Each point is reached from the start by the listed moves, each made once or not at all, plus a little noise. Say if it took an odd or an even number of moves. Then give how often each move was made.

Moves:
(1): [ 24  15  -1 -23]
(2): [-17  10 -30 -10]
(3): [  3  14 -21  33]
Start: [ -3  21 -28  -7]
Points:
[-20  30 -60 -15] => odd (0, 1, 0)
[ -3  25 -24  -7] => even (0, 0, 0)
[  2  42 -50  24] => odd (0, 0, 1)

Moves:
(1): [  0  29  -8   6  21  -9 -14   1   8]
(2): [-54  -8   2  14   9 -14   4  -2 -20]
(3): [  5 -16   8  24  -4   2 -20   9  -5]
(4): [ 20  11  -2  21 -18  13  18  -9   1]
(5): [ 15   2  -2  -4   9   7  12  15 -11]
(6): [ -8   5 -13 -12  -8  -7  -3  32  13]
Start: [ 2  4 -4  3 -4 -1  1 -9 -4]
Points:
[ 22 -11   2  24  -1   8  -7  16 -20] => even (0, 0, 1, 0, 1, 0)
[-60  30 -24  10  17 -32 -12  23  -3] => odd (1, 1, 0, 0, 0, 1)
[-19  -1 -11  46 -17   1  12  37 -26] => odd (0, 1, 1, 1, 1, 1)

Moves:
(1): [-9  1  8  6 19  8  9 10 -3 13 21  2]
(2): [ 20   4  -7 -15  10  -1  10  -3  -7   0 -14   2]
(3): [  8  -2   6  -2   4   7  -8   5  -9  -2   2 -10]
(4): [  3  -6   2   7 -11   1  -4  -5 -10   1  -9   6]
(5): [-19   9 -20  13   3   6  -3  20  -5   4 -20  -7]
(6): [  1  -8 -19  -3 -17  10  -3   7  -4  -5   4  -6]
(7): [ -9 -10  -8  -1  -1   1  -1  -6  -8   6   7  -3]
(8): [ -3   5  -2   0  18 -10  10  -7 -15 -11  12  -1]
(9): [-13  13   5  -2   4   2  12   8   4   7 -15   0]
Start: [ -1  -7  -8   4   1   3  -2   8  -1   2 -14   4]
Points:
[-22   1 -28  16   6   8  -4  29  -5   7 -33  -4] => odd (0, 0, 0, 0, 1, 0, 0, 0, 0)
[-14   5 -53  -7  24  17  13  32 -45   3 -37 -19] => odd (0, 1, 1, 0, 1, 1, 1, 1, 1)
[ -7   9  -2   1  25   1  11  16 -21  -4 -14  -6] => odd (0, 0, 1, 0, 0, 0, 0, 1, 1)
[-19  -6 -54   2 -12  22   8  28 -33  14 -60  -4] => even (0, 1, 0, 1, 1, 1, 1, 0, 1)
[-20 -10 -30  23  13   7  -9  16 -48  -1 -23 -11] => odd (0, 0, 1, 1, 1, 0, 1, 1, 0)

Moves:
(1): [ 20  -6   2   7   1  -2  -8  -1  -5 -17  -9  12  -8  -4]
(2): [ -9   1   5 -13 -12  10  -8   6  16  -5   0 -13   5 -22]
(3): [-11  30  -4  -4 -10  14  15  11   1   7   7 -27   1 -18]
(4): [ -3   0  -5  -9   1  16  12   4  -1 -11  -5  -1  -5  12]
(5): [ -1  -8  -6  -9  -4   3   1  11 -12   5 -15 -15   5 -16]
(6): [  0   5  14   2   3 -17  36   2  -9  -8  -4 -19   6   8]
(7): [ 17   1   8  10  -5 -17 -15   7   8  -8 -20 -12 -10   4]
(8): [ -4   3  15 -25  19  -6  11  16  -8  -1   6 -25  13   6]
(9): [-19  -7 -20   2   4 -11  -8 -17  12   5 -14 -10   6  -3]
(10): [  7  -3   5   0  -9 -18   2   2  -2 -18   4  10  -7  -4]
(11): [ -4  11  10  35   9 -10  11  23 -20 -22  16   4  22   6]
(12): [  3 -11   4  12  -2   3  -9  -7  -8   3   6  -2 -29 -11]
Start: [ 2  2  0  3 13  8 -3 -2 -6 -4  3  1 -9  6]
Points:
[  2  10  -6  18 -11   6 -36  -2  16 -19 -25 -50 -44 -48] => even (1, 1, 1, 0, 0, 0, 1, 0, 1, 0, 0, 1)
[ -7  -8  11  28  33 -30 -13  33 -35 -24 -18 -60  -2  -6] => even (0, 0, 0, 0, 1, 0, 1, 1, 1, 0, 1, 1)
[ 10  -2  10 -31  25   3   5  37 -19 -18 -32 -51  -5  14] => even (0, 0, 0, 1, 1, 0, 1, 1, 0, 0, 0, 0)
[ -7  12 -10 -26  14 -12  10  19 -19 -23 -18 -54   1 -32] => even (1, 0, 1, 0, 1, 0, 0, 1, 1, 1, 0, 0)
[ 33 -11  13  50  12   1 -12  37 -45 -54 -23 -11 -33  -2] => even (1, 0, 0, 1, 1, 0, 1, 0, 0, 0, 1, 1)
[  0  -3  21  37  28 -51 -11  22 -25 -44   1 -35 -12   4] => even (0, 0, 0, 0, 0, 0, 1, 1, 1, 1, 1, 1)
[  3  10  16 -39  -3  29  12  39 -24 -41  -3 -59 -33 -53] => even (1, 1, 1, 1, 1, 0, 0, 1, 0, 1, 0, 1)

Moves:
(1): [-10  11   7   4  -5  -5  -1  -2   1  -9  -9  -6  -7  -2   6   6  -1  -4
   0  -3]
(2): [  6  -2   2  -5  10   3   1  -6 -13 -24  -5  -2  -1   9 -18  -1  -1   1
 -11   2]
(3): [  0   1 -12   0  -4   5   8  -4   2   1  -4  -1  -8   6   7   6  -3   6
   1  -3]
(4): [ -5  -3   1 -11  -2  11  -5  -3  13  -5  -5  -6  -2   1  -9   3  -9  -7
  -1  -7]
(5): [-12   2   4  -6  14   1  -4   1 -10 -13   5  -5   0  -4  -5   8 -10   6
  -1  -7]
(6): [  5  -1  -3   5  -2   2   5  -1   4  12  -6   9 -10   2  -1  -8   0   6
  -1 -10]
(7): [ -8  -2  -5  -5   3   4   0  -1  -6  -6 -13  -9  -4  -2   6  -1  -8   0
  -5  -5]
(8): [  3  10   7   6  -9  -4  -1   7 -11  -5   8  -5 -10 -13  12  -3   0   2
  10  -6]
(9): [ 7 -3  3  3  0 -4 -1  0 -5 10  3 -4 -1 -2  5  0 11  2 10 -3]
(10): [ 5  9  5 10 -2  7 -6 -1 -3  7 -1  1  3  3  4  1 -1  5  2 -3]
(11): [ -9  12  -5  -4 -11  -2  -3   0 -14   5   1   2  -2   7 -10   8 -11  -2
  -3  -5]
(12): [-3 -8 -9  7 -2  4 -3  1  2 11  6  3 -2 19 -2 -4 11  5  3  8]
(13): [-3  0 -3  0  3  5  5  5 -3 -1 -4 -1 -7  2  0  7 -3 -7 -5 -3]
(14): [-4  4 -3 -4 -4  1 -5 -2 -1 -2 -3  5  1 -9  2 -7  0 -2 11 -2]
(15): [  1   0 -12   2   5  -3  -5  -3   3   3   1   3  -5  15   1   0  -2  -2
  -7  -4]
(16): [ -5   1  -7   1  -6   1   2  -2   0   9  -3   1  -3   7   6   2   9   2
 -10 -11]
(17): [ 9 -7  1 -7  6  4 -6 -7  2  2  3  9 -7 -5  8  0  7 -1  3  8]
(18): [  9 -12  -2  -1   4  -4  -2   3  -2  -7  -2   5   2   4   2   1   0  -2
   2  -2]
Start: [  0  10   2   4   3  -4   7   1   2  10  -6 -12  -2   1   0   8  -3  -2
   7  -9]
Points:
[ -7  22 -23  23   0  10   2 -17  -6  10 -21 -12 -27  57   5  19  11   9
 -17 -22] => odd (1, 1, 1, 0, 0, 0, 0, 0, 0, 1, 0, 1, 0, 0, 1, 1, 0, 0)
[-16  32  -7   0   5  13  -9 -10 -23  -9 -37 -34 -28  32 -14  31 -27 -16
 -14 -39] => odd (1, 1, 0, 1, 0, 0, 1, 0, 1, 1, 1, 0, 1, 0, 1, 0, 0, 0)
[ -5  35  14  -4   2  -7  -8 -11 -47 -15  -9  -9 -41 -17   0  13  -8   5
  25 -35] => odd (1, 1, 0, 0, 1, 1, 0, 1, 1, 0, 1, 0, 0, 1, 0, 0, 1, 0)
[ 10 -15 -34   2   8  10   0 -14   1   6 -14 -13 -24  60  -5  14  14   3
  -6 -27] => even (0, 1, 1, 1, 0, 0, 0, 0, 1, 0, 0, 1, 0, 0, 1, 1, 0, 1)
[-20  25 -12   0  10   1 -19 -12 -30   1 -26 -10 -25  24  18  34 -22   0
 -12 -42] => odd (1, 0, 0, 0, 1, 0, 1, 0, 0, 1, 1, 0, 0, 0, 1, 1, 1, 1)
[ -4  40  -3   7  -9  13  -8 -14  -8 -23 -24 -24 -32  10   6  14 -19  -1
  12 -34] => even (1, 1, 1, 1, 0, 0, 0, 1, 0, 1, 0, 0, 0, 1, 1, 0, 0, 0)
